Every row gives one point. Before rounding, the points of a table are all equally far from one centre. They may lie mostly on one side of it. Where is the centre, to within rounding?

Points:
[[-36 -45]
 [  7   9]
 [-17 -50]
 [ 14  -2]
 [-33 -46]]
Centre: [-18 -15]

Points (10 x 6):
[[ -2  51  21 -40 -13  -4]
 [-27  16  11  64   8 -24]
 [-51  22  26   9  -7 -44]
 [-28  35  15  34  -3 -55]
 [  2  54  52  24  -4 -41]
 [ -6  68   3 -17 -17 -23]
 [-39  57  13   9  25 -35]
 [ 13  14 -30  -3  16 -26]
 [-29 -15  41   3  -2 -38]
 [-30  48  -1 -14  13 -40]]
Centre: [-6 23 19 12  1 -4]

Points (16 x 9):
[[-18 -29  46   2  23   2  29  51  34]
 [ -8 -55  30  21  21  -8   5  46 -23]
 [-16 -52  19  28  34  -7  22  55   6]
 [-21   2  31  28  34 -15  37  21  30]
 [ 22 -24  26  26  37   3  48  41   8]
 [  6 -49  32  24  55 -18  16  31  12]
 [-22 -46  32  15  51 -13  17  10  27]
 [  3 -49  49  11  48 -17  10  12  10]
 [  0 -38  21  26  27 -26  -5  60   3]
 [-29 -39  22  16  24  -4   0  62  10]
 [-22 -55  34   2  47  -2  28  39  15]
 [ 15 -30  48   4  53   4  12   5  -2]
 [  1 -50  22  14  47 -32  35  43  11]
 [ -9 -64  30  20  25  14  23  29   4]
 [-30  -9  14  29  32 -17  32  52 -11]
 [  1 -42  33  -1  48   4  20  58  -9]]
Centre: [ -3 -21  17   2  20  -9  16  24   4]

Points, 20 rows:
[[ 63  48  46 -15  -8 -17  -8  19  -1 -15  39  42 -20   0]
 [ 42  45  18 -37  -5  19  -5  11  12  -2  51  63  -2 -24]
 [  6  23  17 -27 -47   3 -33  26  20  29  15  53  21   1]
 [ 36  19  25 -27   4  53  22  -3  22 -20  50  31 -38  -2]
 [ 25 -10  34 -21 -11  46 -33   5  20  13  25  79 -22   2]
 [ 20  37  42   5 -48  13 -20  32  12 -25  49  22 -12  24]
 [ 34  35  30  29 -10  42 -37 -35  26  -2  34  29 -28 -24]
 [ 11  50  21  -4  11   3  14  32 -26  -6  39  59 -18   1]
 [ 69  16  13  -3 -42  19 -22 -26 -17 -24  23  41   4 -28]
 [ 53  54  26  28 -31  -9 -31   4  -1  -5  16  50  10 -14]
 [ 48  37  13  10  -6   4 -19  21 -28  -2  71  14  10 -24]
 [ 10  47  28  -5  18  43   0   3  25  -3  59  39  -8   6]
 [ 11  59  18 -22 -31  15 -25  11   6 -17  23  39 -31  -6]
 [ 29  50   8   2  -6  19 -25   4  -8 -35  44  25 -32 -28]
 [ 68  36  25  -3 -28  -6 -24  28  21  -7  16  60 -30 -23]
 [ 63  23  41 -27 -18  26  -7 -24   3  -3  41  70 -11 -10]
 [ 15  36  26 -39 -20   7 -12  -4  27 -20  37  53 -35   9]
 [ 27  15  46 -14 -39  13 -28  -5  36  -9  58  60  15 -47]
 [ 35  18  61 -32 -31 -14 -38  25   6  -7  35  60  -3 -25]
 [  9  31   6 -14   0  -3 -15  21  -3   8  46  75  -1  19]]
Centre: [ 21  -4  29   8 -14   5   5   5   9   6  21  25  -6 -18]

Points, 27 rows:
[[-48  20  42 -18   0  16  -3 -31  64   1  59  -2 -14  18 -18 -23  -7  31
   -6  25  64 -10  29 -59]
 [-37 -26  33  20   8  27 -31  16  50   1  51   5  -3 -23 -51   2 -20 -29
   42  27  -5 -30  18 -57]
 [-18  13  28 -10  -5 -16 -27 -39  19 -43  34  25 -15 -32  53 -17  10  -6
   -8   2 -21  -1   5 -44]
 [-60  12  40 -22 -16 -11  44 -37  73  -1  57  43  26 -10 -40   0   9 -30
   27  30  33  -5   6 -54]
 [-39  15   3   4  22   2 -25  23  17 -37  39   9  34 -19 -21   2 -62  20
   -6  49   5  14  44  -2]
 [ -3 -38  44  -4  -6  16   9   4  44 -41  37  26 -36   6 -16  27  -3 -40
   -3   9  22   7  49 -27]
 [-77  -6   9  11 -29  47   4 -14  42 -42  49  48 -24 -32 -39  -2  -5  17
   20  -6   3   1  33  24]
 [-65  -7  24 -35 -19  -2 -16 -21  26 -52  59 -14 -10  19 -55  15  45  18
    8 -35   8  -3  37 -53]
 [-59   4 -21  26 -37 -11 -17 -28  52  26  44   8  -9 -11 -24  34   3   5
  -13 -12  29  10  33 -48]
 [ -9 -14  22  28 -20  20   4  -3  70 -14  21  43  11 -20 -26 -52  49 -32
  -29  14  22 -29  -2 -29]
 [-41  -8  24  10 -49  20 -11 -10  42  13  30  21 -37 -10   0  -8 -17  20
    7  24   7   5  52 -57]
 [-18   2  20  22  13  35 -20 -53  43 -47  52  49   4   1 -41  -4  25 -44
   -3  13  44 -13  25 -27]
 [-55  46  10  34   3  18   1 -41  30   8  61  23 -12  22 -46   3 -31   9
   14 -11  28   8  15 -48]
 [-72  -6  16 -15 -10  22  12 -11  26  -6  75  -6 -19  -8  13 -13 -12 -14
  -43 -15  19  31   2 -22]
 [ 11  -9   7   8  -3 -10   7 -28  36  -4  86  37  10  -7 -31  -3  -8 -31
  -13 -24  64  -1  -3   0]
 [-28 -38  19 -28   3  -9  34  -7  40 -45  66  11 -12   6 -74 -18  -9   4
   15   2  -9  18  37 -20]
 [-66   6   5 -18  24   1  10 -14  47 -20  68 -23  21  18 -47   7  23 -35
   20  18  11  -9  67 -47]
 [-37 -39 -10 -18  29  27   5 -15  39 -29  45   1 -34 -43 -16  23  25 -15
   35  28  38 -17  10  -1]
 [-44  18  20  19   1 -45   1 -37  30   9  37  18 -15  50 -28  16   5  22
   10 -22  12  10  54 -37]
 [-67  -5  31  25  16 -23  -3 -24  19  -1  53  20  -2  18 -21  17   5  50
   51  25  11   0  41 -48]
 [-28  14  17  17 -16  22 -12 -25  49  13  39 -31  -2  35 -15   9 -34 -36
   19 -16 -10  45  33 -45]
 [-73 -16  19 -30   1  20  35 -15  55 -42  26  13 -30   5   9  16 -49  -1
   38 -22 -15 -28  24 -43]
 [ 14  13 -33  -2 -25 -30 -22  10  50 -22  29  -8   7   8  19 -17   7  36
   15  14  36  23  49 -27]
 [-15 -35  52   1   4  24  19 -53  63 -20  29 -13 -18  24 -10  17 -11  21
   -3 -13  -7  11  54 -50]
 [-80  -7  33  16 -15  14  16 -21  90 -31  17  18 -13 -43 -18 -31  14  16
   -2  28   8 -16  36 -40]
 [-55  -7   5  16  14  36 -13   8  61  -7  51  29 -18 -31 -42   8 -46 -13
   -1 -13  27 -16  62  -7]
 [-46   8 -16 -28 -44   5   2 -14  35 -48  15  14  -5  24 -16 -16 -46 -32
   35 -14  63  -2  48 -41]]
Centre: [-31   3  21 -12   0  13   0  -5  35 -15  12   8  36  -6 -13  -4   5   6
  19 -18  17  -6  11 -16]

Points:
[[ 50  -5  35  -5  50   8  29  60  42 -16   7 -19 -10  15 -27  -8   6   9
   54 -53  26   6  22 -23]
 [ 14 -27  46 -26  39  31  25  64  37 -19 -14 -18 -24   0 -32 -28  12   0
   56 -51   6  -5 -12  10]
 [ 22 -21  49 -46  38  17  -7  67  66  -1 -17   5 -24 -12  13  -3   4  -1
   21 -41  -5   8  -4  -7]
 [ 37  -5  46 -14  35   6  54  66  30   8  10 -16 -29  15 -37  -3   4  11
   48 -52  28   8   9 -17]
 [ 39   2  33 -35  44  25  47  56  31 -27 -21 -16 -31  10 -42 -22  -7  -9
   45 -55  20  -1  14  19]
 [ 40 -26  34 -16  37  -6  14  74  75  20  -1 -19 -30 -14 -10 -20  12   2
   22 -34   8 -16  -4  -1]
 [ 28  -5  34 -12  26 -14  59  65  34 -27 -13 -13 -11   9 -22 -24  23   0
   42 -59  43   1   1  13]
 [ 25 -14  43  -8  39  -8  21  56  65 -15  -1  13 -37   5 -24  -9  33  24
   10 -35  -3  -1  27  -7]
 [ 27   7  50 -28  31  10   7  57  48 -26   9  -5 -36  -5 -28 -31   4  -3
   38 -46  12 -15  29 -11]
 [ 28 -14  39 -29  23  20  14  48  30   6 -24 -25 -26   7 -14 -24  29  13
   21 -64  -1  13   6 -20]
 [ 38 -46  35 -39  46  15  12  52  46 -21  -7 -26  -8   1 -37 -21 -11  13
   29 -50  33  31   0   5]
 [ 13 -12  44 -11  50  24  24  62  42 -22 -10 -23  11  -9 -14 -15  39   4
   29 -38  44   7  10  -8]
 [  4 -22  48 -12  30 -17  20  51  39   1 -14  12 -20   4 -52 -24   2  -6
   44 -52   6  11  21   0]
 [ 10   1  42 -37  53   0  34  66  51 -16 -13 -43 -17   5 -13 -18  18  30
   22 -26  30 -28   0 -24]
 [ 38 -33  51 -31  34  -6  22  61  47 -35   5 -21 -16  16   9 -18  24  -8
   28 -43  13 -21  19  13]
 [ 10 -20  49 -33  51  15  26  64  56  -3   7 -42 -41 -11 -21  -9  12   3
   22 -33  14   7   1  10]
 [ 15   1  54 -25  25  25  51  57  47 -16 -24   7 -12 -11 -15   2  11  28
   46 -48  22  13 -25  19]
 [ 29 -13  12 -12  44  13  13  51  61 -34   6  -6 -15   8  -9 -38  25  23
   49 -42   1  -9   8 -11]
 [ 21 -24  48 -20  31   8   7  70  42  -3  20   7  -2  -4 -12   4   9  10
   56 -56  17   2  19   1]
 [ 40 -16  48 -23  65  -5  45  64  54 -16  12 -18 -32   6 -14   9  -4  10
   40 -35  24   8   5 -18]
 [ 38 -20  65 -21  51  -1  27  64  49 -15  -2 -27 -28   3 -19  -1   0  18
   20 -43   5  12   1 -20]
 [ 36 -22  67 -29  56  24 -11  27  60  -7 -15 -15 -29  28 -28  10  -3  -2
   23 -51  15  -1 -11 -27]
 [-11 -23  36 -11  38  -4  12  69  39 -20   2 -23 -22  -7 -29 -17 -14  -6
   29 -55  21   8   3  26]
 [ 47  -7  46 -19  49   4  24  39  29 -10 -28  12 -45  18 -45 -28 -15  -6
   22 -60  46   8 -32  -8]
 [ 16 -24  36 -40  38   5  36  50  70   4   0   2  -6   6  -6   8 -17   8
   45 -60  19  23  13   1]
 [ 23  -5  34 -12  67  30   7  59  61 -22  -2 -16 -33   5 -31   8  -5  20
   35 -52   6 -14   1  10]
 [ 16 -44  32 -15  42  20  -3  66  27  -8 -37 -25 -17  10 -11 -16  31   3
   38 -49  30 -19  11   6]
 [ 52  -8  48 -18  64  16 -17  63  54  -9  -3 -24 -37   0 -26 -11  -9  -7
   38 -32  34  16  -6  -9]]
Centre: [ 25  -4  16 -27  22   3  12  37  32  -7 -11   1 -11  24 -21   5   1  -1
  19  -5  26  -5 -13   4]
